Rows are points. Each copy is the shape, with its points in the same order, stretched, turned, moved and blurred by noise. Is it also mirrored, or only turned?

Shape (5 x 2)
| -0.048 | -0.061 |
|  0.040 |  0.016 |
|  0.011 | -0.054 |
| -0.018 |  0.018 |
| -0.003 |  0.015 |
Copy 1 (5 x 2)
| -0.032 | -0.077 |
|  0.020 |  0.030 |
|  0.020 | -0.051 |
| -0.032 |  0.017 |
| -0.017 |  0.020 |
Copy 1 is: only turned
Copy 2 (5 x 2)
| -0.088 | -0.008 |
|  0.015 |  0.031 |
| -0.056 |  0.040 |
| -0.010 | -0.025 |
| -0.004 | -0.009 |
Copy 2 is: mirrored
Copy 3 (5 x 2)
|  0.020 |  0.079 |
| -0.017 | -0.030 |
|  0.038 |  0.021 |
| -0.039 |  0.021 |
| -0.028 |  0.002 |
Copy 3 is: mirrored
Copy 4 (5 x 2)
| -0.083 | -0.021 |
|  0.028 |  0.030 |
| -0.056 |  0.036 |
|  0.004 | -0.026 |
|  0.008 | -0.011 |
Copy 4 is: mirrored

Shape (8 x 4)
| -0.020 |  0.081 |  0.001 |  0.058 |
| -0.029 | -0.027 |  0.018 |  0.034 |
|  0.046 | -0.026 |  0.021 | -0.003 |
|  0.029 |  0.051 | -0.031 |  0.035 |
| -0.028 |  0.014 |  0.014 |  0.069 |
| -0.004 | -0.046 | -0.017 | -0.054 |
|  0.038 | -0.026 |  0.007 | -0.040 |
| -0.012 |  0.050 |  0.010 | -0.036 |
Copy 1 (8 x 4)
| -0.012 |  0.080 |  0.038 |  0.033 |
| -0.046 | -0.025 |  0.015 | -0.005 |
|  0.024 | -0.046 |  0.020 | -0.006 |
|  0.024 |  0.029 |  0.010 |  0.050 |
| -0.045 |  0.022 |  0.043 |  0.032 |
|  0.003 | -0.042 | -0.066 | -0.050 |
|  0.031 | -0.042 | -0.010 | -0.039 |
|  0.022 |  0.047 | -0.010 | -0.044 |
Copy 1 is: only turned
Copy 2 (8 x 4)
| -0.045 | -0.044 | -0.015 | -0.059 |
| -0.016 | -0.042 |  0.014 |  0.034 |
|  0.062 | -0.033 |  0.035 | -0.005 |
|  0.028 | -0.039 | -0.032 | -0.064 |
| -0.036 | -0.059 | -0.007 |  0.002 |
|  0.042 |  0.046 |  0.031 |  0.026 |
|  0.064 |  0.007 |  0.032 | -0.005 |
| -0.020 |  0.020 |  0.018 | -0.045 |
Copy 2 is: mirrored
Copy 3 (8 x 4)
| -0.103 |  0.006 |  0.032 |  0.004 |
| -0.001 |  0.026 | -0.002 |  0.044 |
|  0.024 | -0.040 |  0.012 |  0.023 |
| -0.085 | -0.045 |  0.003 |  0.009 |
| -0.048 |  0.022 |  0.013 |  0.051 |
|  0.032 | -0.010 | -0.047 | -0.021 |
|  0.029 | -0.040 | -0.007 | -0.010 |
| -0.034 |  0.002 |  0.017 | -0.058 |
Copy 3 is: mirrored

Shape (11 x 8)
| -0.059 |  0.024 |  0.044 | -0.055 |  0.034 | -0.041 | -0.035 | -0.035 |
| -0.055 | -0.031 |  0.034 | -0.038 |  0.036 | -0.022 |  0.022 |  0.031 |
|  0.023 |  0.017 |  0.067 | -0.015 |  0.039 |  0.028 | -0.020 |  0.033 |
|  0.020 | -0.002 | -0.033 |  0.015 | -0.010 |  0.004 | -0.050 | -0.049 |
| -0.029 | -0.004 |  0.024 | -0.040 | -0.034 | -0.016 |  0.024 |  0.021 |
|  0.030 | -0.010 | -0.046 | -0.016 |  0.019 |  0.031 |  0.002 | -0.060 |
|  0.058 |  0.028 | -0.049 | -0.010 | -0.026 | -0.059 | -0.012 |  0.028 |
| -0.055 |  0.031 | -0.001 |  0.023 |  0.071 |  0.057 | -0.030 | -0.011 |
|  0.019 |  0.005 | -0.023 |  0.040 |  0.002 |  0.012 |  0.053 | -0.001 |
|  0.036 | -0.050 | -0.044 |  0.023 | -0.019 |  0.047 |  0.059 |  0.042 |
| -0.036 |  0.036 | -0.002 | -0.059 |  0.002 |  0.006 |  0.014 |  0.024 |
Copy 1 (11 x 8)
| -0.049 |  0.021 |  0.055 | -0.024 |  0.047 | -0.062 | -0.016 | -0.069 |
| -0.031 | -0.026 |  0.010 | -0.013 |  0.024 | -0.105 | -0.011 | -0.012 |
|  0.001 | -0.010 |  0.054 | -0.054 | -0.003 | -0.023 | -0.055 |  0.027 |
|  0.014 |  0.013 | -0.011 |  0.003 | -0.022 |  0.036 | -0.016 | -0.071 |
| -0.019 | -0.001 | -0.014 |  0.011 |  0.058 | -0.044 |  0.013 |  0.002 |
|  0.009 |  0.023 | -0.023 | -0.048 | -0.040 |  0.038 |  0.023 | -0.061 |
|  0.053 |  0.058 | -0.052 | -0.028 |  0.017 | -0.012 | -0.037 | -0.026 |
| -0.066 |  0.047 |  0.044 |  0.004 | -0.080 | -0.020 | -0.039 | -0.023 |
|  0.032 |  0.014 | -0.007 |  0.013 | -0.043 | -0.002 |  0.026 |  0.015 |
|  0.030 | -0.020 | -0.078 |  0.002 | -0.054 |  0.003 |  0.021 |  0.041 |
| -0.053 |  0.051 | -0.011 | -0.029 |  0.032 | -0.048 | -0.015 |  0.007 |
Copy 1 is: mirrored
Copy 2 (11 x 8)
| -0.067 |  0.020 |  0.043 | -0.040 |  0.054 | -0.015 |  0.033 | -0.052 |
| -0.037 | -0.041 |  0.005 | -0.052 |  0.073 |  0.011 |  0.032 |  0.024 |
|  0.002 |  0.026 |  0.013 | -0.005 |  0.029 |  0.063 | -0.007 |  0.015 |
|  0.011 |  0.018 |  0.000 |  0.029 | -0.042 | -0.039 | -0.050 | -0.041 |
| -0.019 |  0.000 | -0.013 | -0.062 |  0.004 | -0.022 |  0.019 |  0.031 |
|  0.047 | -0.026 |  0.010 |  0.007 | -0.053 | -0.014 | -0.016 | -0.043 |
|  0.066 |  0.066 | -0.016 |  0.018 | -0.018 | -0.078 |  0.004 |  0.030 |
| -0.054 | -0.021 | -0.021 |  0.044 |  0.010 |  0.048 |  0.012 | -0.052 |
|  0.022 | -0.023 |  0.001 |  0.024 | -0.042 | -0.009 |  0.013 |  0.048 |
|  0.063 | -0.044 | -0.057 | -0.006 | -0.040 | -0.004 | -0.022 |  0.066 |
| -0.020 |  0.018 | -0.035 | -0.037 |  0.011 | -0.003 |  0.054 | -0.013 |
Copy 2 is: only turned
Copy 3 (11 x 8)
| -0.032 | -0.009 |  0.048 | -0.080 |  0.000 | -0.068 | -0.021 | -0.046 |
| -0.030 | -0.056 |  0.012 | -0.067 |  0.017 | -0.028 |  0.044 |  0.020 |
| -0.074 |  0.007 |  0.063 |  0.002 |  0.031 | -0.004 | -0.012 |  0.029 |
|  0.023 |  0.010 | -0.016 |  0.031 |  0.014 | -0.011 | -0.044 | -0.054 |
| -0.016 | -0.041 |  0.013 | -0.057 | -0.049 |  0.003 |  0.001 |  0.003 |
|  0.025 | -0.012 | -0.006 | -0.003 |  0.053 |  0.041 | -0.002 | -0.059 |
|  0.046 |  0.049 | -0.032 | -0.036 | -0.016 |  0.018 | -0.043 |  0.032 |
| -0.101 |  0.016 | -0.015 |  0.007 |  0.040 | -0.030 |  0.029 | -0.032 |
|  0.005 |  0.007 | -0.006 |  0.011 | -0.019 |  0.051 |  0.067 |  0.007 |
|  0.019 | -0.041 | -0.050 |  0.030 | -0.001 |  0.084 |  0.045 |  0.035 |
| -0.056 | -0.012 | -0.009 | -0.097 | -0.016 |  0.015 | -0.007 | -0.004 |
Copy 3 is: only turned
